Rows are points. The window is the flat piece filled in between its corners: a triangle in 3 columns, a solid with four corners in 4, and so on. A path goes straight from each point to the next, and from the last back to the first. List the points from which the path goes on through the window.

Window:
[[-0.7 -4.5 -4.3]
 [ 0.5  6.2  2.1]
 [ 4.0  3.7 -1.5]]
Path:
(1): [ 0.0  5.2 -4.7]
(2): [ 3.7  4.8 -3.9]
(3): [3.6 1.2 2.8]
(4): [5.7 0.3 1.3]
(5): [-5.2 -0.9 -4.9]
(6): [ 0.2  4.7 -2.5]
(7): [ 7.7  1.4 -0.4]
(8): [0.9 3.9 4.4]
Through the window after points: 2, 4, 6, 8

Window:
[[-10.9  -6.0  -3.4  -0.6]
 [  3.1   2.2  -0.8  -0.7]
 [ -1.4   1.6   2.2   2.5]
 [  5.4   2.0   5.1  -3.4]]
Path:
(1): [ 5.6 -2.7  9.1 -0.3]
(2): [ 0.8  5.4 -1.8 -5.6]
(3): [-1.3  2.2 -0.7 -1.6]
(4): [ 0.7 -2.0 -0.6  1.5]
(5): [ 0.9 -5.3  3.5  0.7]
(6): [-1.0  1.2  1.3 -3.4]
(7): [-12.1   3.2   1.8  -0.2]
(8): [-3.1 -5.9 -2.6  0.4]
(9): [ 4.2 -1.3  0.8 -0.6]
(10): [-0.6  5.9 -3.8 -2.1]
(11): [-8.2 -2.0 -1.7 -1.2]
(12): [-6.8 -6.0 -1.8  0.5]
(13): [ 3.0 -0.6 -2.6  0.2]
(14): [-1.7  3.2  2.2 -2.2]
(15): [-2.7  4.0  1.3 -5.9]
(16): [ 1.6 -3.2  1.1 -1.3]
Through the window after points: 1, 3, 5, 7, 11, 13

Window (8 x 8):
[[ -3.9  -1.7   2.8   0.1   0.8   0.8   0.4  -5.0]
 [ -4.0   2.5   4.5  -0.5  -6.7   0.2   4.0   0.9]
 [-11.0   8.3  -3.1  -3.4   0.0  -2.7  -3.4   3.5]
 [  1.2   1.3   0.8  -7.2  -2.9   5.5   4.5  -4.7]
 [  3.8   2.1   0.9   1.3  -1.6  -1.3 -10.7   2.6]
 [ -0.7   3.1  -3.3  -1.2  -4.2  -1.4   1.4  -1.2]
 [ -0.7  -5.4   0.3  -1.4  -4.9   0.1  -0.9   1.4]
 [ -4.6   8.3  -8.3  -0.1   2.9   5.2  -6.1   2.9]]
Path:
(1): [ 2.0 -3.1  2.8 -0.4  1.7 -1.2  3.1  0.2]
(2): [-6.7  1.2  0.4 -0.6 -2.9  2.0 -2.9 -4.7]
(3): [-1.4  2.5 -4.9 -4.0 -7.2  3.3  0.2 -8.7]
(4): [ 1.4  1.0  5.6 -6.6  2.3  4.3  5.3  2.8]
(5): [-1.8  2.3 -0.7 -0.2  1.4  1.4  0.1  0.7]
(6): [-6.7  3.5 -1.9 -2.9 -6.8  2.6 -3.3 -5.1]
(7): [-3.9  2.1 -2.6 -0.9 -5.1  0.4 -3.8 -1.9]
(8): [-2.1  5.5  0.1 -1.9  1.3  3.1  0.6  0.7]
(9): [ 1.9  0.2 -1.5 -0.1  2.0 -1.2 -3.3  3.1]
(10): [-1.4  0.3  3.1 -0.3 -6.3  1.1 -6.5 -2.3]
(11): [ -2.2   3.6  -0.1   1.2  -3.0  -0.1 -10.6   0.8]
(12): [10.3 -1.8  1.6 -1.0  0.6 -1.9 -2.3  3.9]
Through the window after points: 1, 3, 5, 9, 11

Window:
[[ 4.0  4.9 15.0  3.0 -8.0 -2.1  6.2 -6.8 10.1]
 [-1.7 -2.5  1.0 -3.4  3.0 -2.5 -2.5  0.6 -1.7]
 [-3.3  0.5 -6.6  5.1  0.5 -1.3  2.9 -5.2 -6.5]
 [ 1.7 -1.6 -6.5 -2.9 -1.2  2.4  0.7 -0.5 -2.5]
 [ 1.7 -2.5 -1.1 -4.9  5.7 -1.4  5.5 -0.5 -2.8]
 [ 1.9 10.2  1.1 -1.7 -2.8 -3.0  1.5 -0.5 -0.2]
 [ 3.7 -0.7  1.6 -0.6  5.9  3.4 -0.4 -1.1 -3.1]
 [-4.8 -1.3 -4.2  1.4  3.0  6.3  5.7  3.5 -0.5]
 [ 2.4 -0.9 -6.1  1.2  5.3 -2.3  0.3  1.2  0.3]]
Path:
(1): [ 3.9  0.3  1.7  0.5  1.2  0.2  3.2 -0.2 -4.0]
(2): [-3.2  1.2  0.4 -2.5  1.4  5.0  0.0 -4.6  3.7]
(3): [-1.1  3.8 -2.7 -3.7  5.4 -2.6  0.1 -4.0  3.1]
(4): [ 1.1 -3.0  0.0  5.1 -1.1  3.9  5.1  3.1 -2.5]
(5): [ 1.1 -1.6 -0.3  0.0  0.1  0.7  2.6  1.7 -3.2]
(6): [ 2.5  2.6 -2.8 -0.9  2.9 -1.6  1.2 -2.8  2.6]
(7): [-4.4  1.4 -2.4 -0.6  7.3  3.7  7.0 -4.3  7.5]
(8): [ 5.3 -0.9 -0.8 -0.3  0.7 -3.4 -4.1  2.5 -7.1]
(9): [ 5.7  3.1 -0.9  3.3  1.5 -5.6  2.8  6.5 -2.0]
(10): [-1.1  3.4  6.3 -6.8 -1.0  4.2  2.3 -8.9  4.5]
(11): [-2.7  3.6 -2.8 -3.3  6.3  4.0  0.1 -4.8 -1.1]
(12): [ 2.5 -0.3 -1.5  2.0 -1.1 -1.6  2.8  0.1 -3.5]
Through the window after points: 3, 5, 7, 11

Window, 11 rows:
[[ -3.9  -3.7  -2.5   3.7   2.4   6.4   0.4  -5.6   6.3   7.5   0.2]
 [ 10.6   1.6  -4.1   1.9  -6.7  -0.8  -6.1   4.5  -9.6   2.6  -3.6]
 [  2.8   2.1   0.7   0.4   3.8  -4.2   0.6   8.0   6.1  -0.2  -3.4]
 [ -0.4   0.5  -0.3  -2.4   0.2   4.0   5.5   1.1  -1.5   2.3  -6.4]
 [-12.5  -4.8  -8.5  -5.4  -0.8  -3.1  -0.9   5.5  -3.0   0.6   2.6]
 [  2.4   1.6  -1.5   8.7  -7.7   0.9   3.9   1.6   2.8   7.8  -1.1]
 [  3.3  -2.8   4.3  -2.4  -2.5  -1.1  -1.3  -5.7   0.3  -0.6   0.8]
 [ -0.3   5.1  -4.2   4.2   3.6  -6.6   5.7   3.2   0.7  -5.5  -2.0]
 [-10.1  -1.9  -1.5   2.8  -4.9   3.0  -5.3  -4.7   2.0   0.4  -1.8]
 [ -5.3  -3.4  -1.1   7.9   3.6   4.4   6.5   1.8  -0.8  -2.3  -3.7]
 [ -0.9   5.2   4.8  -2.4   3.5  -0.1  -4.9   2.5   2.8  -0.6   3.2]]
Path:
(1): [ 1.3  3.0 -2.2  1.9 -5.4  5.1 -2.4 -2.8 -0.6 -3.8 -2.0]
(2): [-1.4 -1.5 -5.0  3.0 -3.2  1.4  1.1 -0.9  1.3 -0.2  0.6]
(3): [-0.3  3.2  5.5  4.6 -0.2  0.7  1.2  0.0  0.3  8.7 -3.5]
(4): [-0.9  1.2 -0.4  2.9 -0.2 -5.3  3.3  0.8 -2.8  6.3 -4.4]
(5): [-0.7  0.3 -1.1 -1.1 -1.5  2.1 -1.0  3.0 -0.8 -2.9 -0.8]
(6): [ 0.9  1.1 -3.6 -1.4 -3.0  1.2  1.5  3.9  0.0 -0.1 -0.3]
(7): [-1.9 -0.4  0.2  3.9  0.1 -2.6 -1.5  1.5 -4.6  0.2 -4.3]
(8): [-0.7 -1.0 -0.3  3.4  1.9 -2.5  1.2  3.2  0.9  4.5 -3.0]
Through the window after points: none

Window:
[[-0.2  1.1  2.0  0.4 -3.7  2.6  2.4 -4.8  4.8 -8.1 -8.0 -3.2]
 [-0.9 -9.3 -3.1 -4.2 -1.0  8.4  0.9 -1.9  5.5 -1.3 -2.3 -3.1]
 [-6.0 -5.3  2.7 -3.3  7.0  0.7 -4.1 -3.3  2.7 -0.3 -0.1  1.5]
 [-1.0 -1.2  7.5 -4.5 -0.6  0.3 10.7 -0.9  3.5  0.8 -6.6 -1.1]
 [ 6.0 -2.2 -0.7  5.0 -1.7 -3.1 -9.0  2.1 -0.2  6.2  0.1 -1.5]
 [-2.2  5.0 -2.5  1.6  8.5  3.8  5.4 -7.3 -0.2 -1.2  2.7 -5.3]
 [ 3.0 -3.8  0.2  3.1  2.6  4.2 -4.7 -1.5  1.0  3.8  2.5  6.3]
 [-5.6  0.0  0.6 -4.2 -0.9 -4.9  8.3  0.0 -5.6 -3.6  0.3 -3.5]
 [-3.7  3.7 -3.2  1.4  1.7 -1.5  7.9 -0.4 -0.3  7.7 -2.4  1.4]
 [-7.2  3.0  2.3 -2.5  4.8  2.7  5.9  0.3  3.9 -1.2  3.0 -1.0]
 [ 2.6  0.2  0.3  6.6  5.8 -0.4 -3.1  1.3 -0.3 -6.0 -4.3 -2.5]
 [ 4.5  1.4 -2.1 -5.3 -3.3  1.4 -1.1  1.2 -2.2 -6.0 -8.2 -5.3]]
Path:
(1): [ 1.6  1.1  2.9 -1.1 -2.6  6.3  2.3 -0.5 -3.5  0.2 -5.7 -1.4]
(2): [-6.8  1.8  4.9 -0.8 -0.3  2.9  2.5 -2.2 -4.8  0.3 -4.7  0.9]
(3): [ 0.2 -3.8 -0.8 -2.9  1.5 -2.9  0.9  0.8  2.0 -2.2 -0.7 -2.2]
(4): [ 1.6 -3.1  2.3 -7.8  0.5 -1.7  3.8 -2.7  6.7 -4.4 -3.4 -2.6]
(5): [-5.2  4.4 -1.2  7.8 -2.4  5.6  0.2 -2.2 -6.2 -0.2 -3.9 -1.5]
(6): [-3.5 -1.2 -1.6  2.4 -0.1  3.5 -1.0  1.2 -3.5  2.4 -3.4 -4.1]
(7): [ 1.3  2.5  1.3 -2.1  4.1 -1.4  3.4 -3.6  1.9 -3.4 -0.2  0.0]
(8): [-1.4 -7.7  1.7 -9.6 -2.8 -6.5  1.1 -8.6  7.5 -6.2  3.5 -0.3]
(9): [-0.5 -0.3 -2.2  2.9  2.9  9.7  2.0  2.9 -0.3  2.7 -4.9 -3.6]
(10): [-6.2  0.6  2.7 -1.7  2.8  4.3  1.4  0.3  1.1 -1.0 -1.6 -3.7]
(11): [ 2.9  1.5 -1.4 -0.3  1.6 -1.4  3.6 -1.0  2.4 -4.6 -1.5  0.0]
(12): [ 4.4  2.7 -5.9 -1.5  1.1 -4.8  1.7 -4.3  3.1  1.5  3.1 -1.7]
(13): [-5.5 -3.5  5.0  1.6  4.5  6.7  0.1  3.1 -4.3 -1.4 -3.5 -0.8]
(14): [-4.4  0.8 -0.1  1.1  0.9  4.9  2.4 -1.8 -1.7  4.0 -2.4 -0.8]
(15): [-0.2  1.2 -1.8  0.3  2.2 -5.0  4.7  0.4  1.3  1.7 -1.3  0.0]
(16): [-3.8 -3.9 -1.2  0.0  2.9 -6.7  0.2 -1.4  9.2 -5.0  0.7  0.5]
Through the window after points: 8, 10, 14

Window, 14 rows:
[[  4.8   5.5   1.8  -4.1  -2.2   1.3   1.8   0.0  -3.4   0.7  -2.4   3.7
   -0.4   6.5]
 [  0.4   1.5  -6.8   2.1   1.8  -7.4   0.7  -0.8  -0.6  -1.1  -4.3  -3.9
    6.2  -3.1]
 [  1.9  -7.7   1.4 -10.7  -0.6   7.4  -4.3  10.3  -1.8  -1.3   7.1   2.1
   -3.0   0.4]
 [  2.1  -0.2  -5.3  -3.3  -2.0   3.1   1.8  -0.6   2.0   5.9   2.2   0.7
   -2.0   7.6]
 [  3.9  -5.3  -1.9  -8.5  -2.8   3.1   4.8   2.7  -6.5  -1.6  -2.7  -1.4
   -4.6   0.6]
 [  8.2   1.5  -0.9   1.7  -2.6   5.5  -8.5  -2.5   2.9   2.1  -3.5   2.1
   -7.4   2.2]
 [  4.5  -3.4  -5.9   4.9  -8.3  -8.8   4.8   4.4  -3.7  -2.0  -3.0   3.7
   -1.7  -2.8]
 [ -2.4  -0.7  -2.4  -0.9  -4.1  -8.0  -1.5  -3.7   1.9  -2.2  -6.9   8.9
   -2.1  -1.3]
 [  2.0   0.0   2.9   1.6   1.9   4.4   1.8   0.6   4.9  -0.3  -2.3   0.8
    4.6   0.4]
 [  0.0   5.9   2.8   4.7  -0.9   5.3  -4.5  -7.4   1.6  -2.8   0.3  -1.9
   -3.8   3.1]
 [  4.4   0.7  -2.6   4.3   0.6   4.5  -0.3  -2.0   0.9  -2.1  -2.9  -0.7
    5.2  10.4]
 [ -7.2   1.0   2.2   2.4  -2.7   1.0  -7.4  -3.2  -0.7   2.7  -4.8  -5.1
    2.6  -2.6]
 [  5.1   5.3   0.3   1.5  -9.5   0.6  -5.5  -9.2   3.3  -1.7  -4.5  -3.5
   -2.0   1.9]
 [  4.3  -2.4   1.5   1.5   0.3  -0.1  -2.3  -5.3   0.2   3.4   1.9   2.1
    0.9   5.3]]
Path:
(1): [ 4.3 -0.4 -2.9  0.4  0.8  6.1 -1.4 -9.1 -2.6  0.6  0.4  8.6  4.0  0.6]
(2): [ 6.0  3.4 -3.2 -0.8 -7.7  6.0 -0.8 -3.6 -1.5  2.0  0.3  0.1  3.1 -1.9]
(3): [-0.3 -2.5 -1.4 -0.3  0.5 -4.5 -2.4  0.7 -0.2 -0.4 -3.5  1.0 -5.2  4.7]
(4): [ 1.5  0.8  2.8 -0.2 -3.2  0.0  0.5 -2.0  1.6 -1.5 -0.5 -0.8 -3.2  6.1]
(5): [ 4.3  1.5 -7.3  7.2  0.3  4.0 -3.5 -2.5 -1.8 -1.2 -4.0  1.8  5.6  0.9]
(6): [ 3.6  8.2 -8.2 -3.3 -1.9  4.2 -1.5 -2.7 -1.0 -2.5  2.2  4.4  4.0 -2.2]
(7): [-0.1 -0.4  0.0  3.5 -0.5 -3.0 -1.5 -2.3  0.4 -0.4 -4.0 -3.9  0.2  1.0]
(8): [ 1.6 -0.8  0.9  0.6 -4.3 -4.3 -1.4  0.4  0.9 -1.3 -4.4  0.7 -2.1  1.1]
(9): [ 3.9  2.6 -7.3  0.8 -3.7  3.8  1.4 -5.2 -2.7 -0.3  1.5  5.8  0.7  0.2]
(10): [ 2.8  0.3 -2.9 -2.2 -1.4  4.6 -0.6 -0.7 -1.7 -0.1 -1.2  1.6 -0.4  1.9]
(11): [ 0.6 -1.5 10.0  3.6 -6.6 -1.7 -3.6 -1.5  7.4  2.8  0.3 -2.8 -3.8  9.4]
(12): [ 1.7  2.6  4.9 -1.3  0.1 -2.7  0.2  3.1  2.5 -0.6 -6.6  1.5 -4.1  6.8]
(13): [  3.3  -4.0 -10.2   1.5  -1.9   5.2  -4.0  -4.7  -2.9  -0.5   5.0  -1.6
   6.8  -3.5]
(14): [ 0.1  3.5 -6.5 -0.8 -2.0  7.8 -1.3 -5.0  0.3 -0.9 -1.1  2.6  1.6 -1.1]
(15): [ 4.8 -0.3  1.2  1.3 -1.8 -0.1 -2.8 -0.6  1.1  1.0 -2.0 -0.9 -3.6  5.0]
(16): [ 0.8  1.8  0.5 -1.0 -1.7 -1.0 -0.8  1.1  2.5  0.6 -3.0 -2.5 -0.9  3.5]
Through the window after points: 4, 6, 8, 12, 14

Window:
[[ -2.4  -5.2  -0.5   0.3   2.3   0.2  -4.5  -3.4  -1.2   3.5   5.5  -4.1
    1.3   3.5]
 [  1.9  -0.1  -0.5  -0.3  -1.7   5.4   0.0   3.9   3.2   4.7  -8.0   0.8
    2.3  -0.9]
 [ -1.9  -3.7   2.0   3.0   7.9   0.4  -2.7   3.8  -6.1  -2.4  -7.6  -1.4
    2.6   4.1]
 [  0.8  -0.1   4.9  -0.5  -0.5   8.2   4.1  -1.4   3.6   1.2  -3.4   6.0
    2.3  -0.4]
 [  0.1   1.2  -5.9  -1.8   1.5   8.2   1.7  -1.8   4.5   2.8   0.4   7.9
   -2.3   1.2]
 [ -8.1  -2.6  -5.5  -5.9  -2.1  -0.8  -7.2  -6.8  -2.0   0.5   6.3   6.2
    1.0  -1.4]
 [  4.0   3.2   2.5   0.8   2.2   3.0   3.7   3.5  -5.7   5.1  -4.5   1.2
    2.9   1.5]
 [  1.7   0.3   4.1   4.6   8.6  -5.0  -6.0   6.6  -2.9  -4.5  -1.8  -2.8
    2.7   0.4]
 [ -4.8  -5.0  -4.6   1.8  -3.3   0.6  -2.1   0.7  -0.7  -0.2   7.0   3.9
    3.6   3.6]
 [  5.8   0.7  -3.8  -1.5  -1.9   5.8   6.3  -4.0   2.2  -0.3  -5.8   3.7
    2.9  -1.0]
 [ -1.7  -6.6  -0.9  -7.2  -0.5  -3.6  -0.9   1.1  -2.6  -0.3   4.2   1.0
   -2.6   3.5]
 [ -2.2  -4.6   1.6   2.4   9.2  -4.0   1.7   5.8  -2.9   0.9  -1.9  -2.4
    4.1  -2.2]
 [ -2.4   2.4  -2.8  -3.9  -3.7   0.7   4.2  -5.3   4.9   4.4  -2.2   5.8
    0.7   5.2]
 [-11.6   0.1  -4.4  -3.1  -4.7   0.9  -3.0  -4.6  -2.1  -1.4   7.2  -2.7
   -4.6   1.1]]
Path:
(1): [ 2.3  1.7  1.6 -8.2  4.3  9.9  0.5 -0.3  1.4  1.1 -1.2  1.0  7.7  0.9]
(2): [-2.0 -2.8  0.2  7.5 -2.3 -4.1  1.2  1.6 -2.8  2.5 -3.0  2.7 -4.6  1.2]
(3): [ 0.1 -4.1  0.8  3.5 -0.9  0.5 -0.9 -2.5  2.1  4.2  2.5  0.1 -2.4 -0.7]
(4): [-3.7  1.3 -1.3 -5.5  4.7  5.4 -0.7  5.0 -5.3 -5.3 -4.7  2.5  8.4  3.7]
(5): [-0.6 -3.8 -2.2 -8.6  0.7 -1.7  8.9  1.5  3.0 -2.7  2.7 -0.1  9.0  8.2]
(6): [-2.6  1.6 -1.2  3.3 -2.7  5.1 -6.6 -4.3 -1.6  4.6 -2.4  4.9 -5.8 -2.5]
(7): [-1.6 -0.5 -2.5  1.2 -1.8 -1.6 -0.9 -3.1  0.7  3.0 -1.6  4.3 -0.6  1.4]
(8): [-3.1  0.1 -1.3 -6.3 -0.3  4.2  2.5 -2.3  2.8  2.3  0.8  1.4  3.0  4.5]
(9): [-6.3  5.0 -5.0 -2.8 -4.2  2.9 -7.0  7.1  0.4 -5.4  4.1  0.7  5.8  4.2]
(10): [-1.9 -7.8 -1.8  1.6  0.2 -0.1  1.4 -4.8 -1.0  4.1  3.2  3.9  0.2  1.2]
(11): [ 1.0 -0.7 -1.8  1.2  1.8  1.2  2.0 -1.7 -0.5  1.5 -4.3  3.9 -0.2  1.6]
(12): [-3.3  3.4  0.1 -9.0 -4.9  7.1  1.7  1.0  3.2  3.3  4.6 -0.1  6.3  2.7]
(13): [-3.2 -1.4 -2.2 -4.2  1.6  1.5  0.0  0.7 -0.5  2.0  1.2  1.3  3.7  2.7]
(14): [ 1.8 -0.5 -0.3  4.8 -4.9  1.5 -0.2 -2.6  1.3  1.5 -0.5  2.6 -4.1 -0.9]
(15): [ 6.1 -7.8 -0.7  4.8 -0.4 -4.6  3.2 -2.7 -6.9  3.2 -2.8  4.4  1.5 -3.8]
(16): [-2.3  1.6  0.8 -1.2  3.6  2.7 -0.1  3.1 -0.9  1.8 -0.8 -1.1  2.2  2.4]
Through the window after points: 1, 7, 9, 11, 15

Window (14 x 14):
[[  6.8   0.0   3.0   1.2  -0.9   0.3   2.7  -0.9  -4.7   1.5  -7.6   4.8
    2.2   6.3]
 [ -2.2  -2.6  -4.1  -6.5   1.0   0.6  -5.8  -0.4   2.5   3.0  -3.0   3.7
    1.7   2.5]
 [  2.7   2.7  -0.9   3.9   4.4  -3.7   3.6  -2.2   2.0   0.4   2.5  -6.6
    5.8  -2.2]
 [  2.7  -0.7  -5.3  -6.1  -1.2   4.3   3.9   3.5   3.2  -8.0  -1.0   1.3
    5.9   4.3]
 [  3.7  -0.7   2.3   1.0  -1.0  -2.1   3.1  -2.4   6.7  -6.2 -10.1  -5.1
   -5.5  -1.8]
 [ -3.4   6.3   5.7   3.4  -1.7  -7.5  -1.8  -2.7   3.4  -4.0   3.3   9.3
    0.4   4.2]
 [ -5.1   4.3  -0.5   5.2  -2.2  -0.9  -3.5  -0.2  -1.4  -1.3   2.3  -7.6
    3.2   1.8]
 [  0.5   0.5  10.7  -4.2   0.6  -6.2  -1.7   0.1   2.0   0.8   4.9  -0.6
    6.5   2.5]
 [ -1.3  -1.3  -3.3  -2.5   1.4  -5.0  -7.2  -0.6  -0.4  -4.4   0.6  -2.5
   -4.6  -2.2]
 [  4.9  -7.0  -1.6  -2.8  -5.9 -10.3  -2.4   3.9   7.2  -3.5  -1.2  -4.3
    0.5   3.5]
 [ -4.3   3.7   3.9  -3.6  -3.0 -10.2  -3.5   3.1  -1.6   6.0   1.4  -0.5
   -2.2   6.0]
 [  6.4  -0.2   1.2  -1.6  -5.2   4.8   0.3   6.1   2.0  -3.5   0.1  -2.2
    2.8  -6.8]
 [  3.9  -1.3  -5.8  -0.8  -2.2  -2.6   0.4  -6.8   4.2  -2.6   0.4  -3.6
   -2.2   4.6]
 [ -4.9   3.0  -2.6   1.8  -7.3  -6.4  -0.7  -4.4  -3.7  -2.6  -3.4  -0.9
   -0.9   0.3]]
Path:
(1): [ 2.6  3.1 -1.4 -2.2 -2.4 -2.6 -2.5 -1.3  1.9 -1.8 -0.5 -2.4  4.0  3.1]
(2): [ 6.9  2.1 -1.5 -4.5 -3.4 -3.7 -1.7 -0.1  2.3 -4.0 -0.9 -2.1  2.8  1.9]
(3): [-4.2 -1.0  5.9  2.5 -0.6 -0.3  2.2  0.5  1.2  1.2 -1.4  1.9  1.7  1.5]
(4): [-4.0 -8.4 -6.3 -0.2 -2.4 -1.7  4.8  1.6 -2.9 -5.4  0.0 -6.8 -2.7  6.8]
(5): [ 3.3  8.3  2.1  0.6 -2.6 -5.1 -4.8 -6.4  4.1  0.8 -0.5  1.2  2.8 -1.6]
(6): [ 2.0  6.6 -0.5 -2.1 -1.8 -8.4 -2.6 -0.4  2.0 -2.9 -1.2 -0.6  0.5 -0.8]
(7): [-2.4 -7.0  5.8  3.5 -2.2  3.2  3.1 -1.4 -2.3  3.3 -0.8  4.5  0.0 10.4]
(8): [-0.4 -2.4 -0.5  0.9 -2.0 -2.3  0.1  0.3 -1.1 -2.2 -0.9 -0.4  1.1  3.1]
(9): [-1.1  6.7  0.7 -0.2 -1.7 -3.9 -3.8 -2.1  3.4  0.5  0.8 -3.7  0.3  1.8]
(10): [ 1.2  7.5 -0.5  2.4 -5.8 -4.1 -4.0 -2.6  1.0 -3.3 -2.8 -2.6 -0.4  3.8]
(11): [-6.9 -9.0 -0.2 -4.0  1.5 -4.8  2.9 -0.3 -3.0 -0.4  2.7  1.2  2.1 -3.6]
(12): [-2.6 -0.6  0.1  2.6 -2.1 -0.7  0.0  2.4  0.6 -3.1  1.2 -3.2  0.5  0.2]
Through the window after points: 4, 6, 8, 10, 12
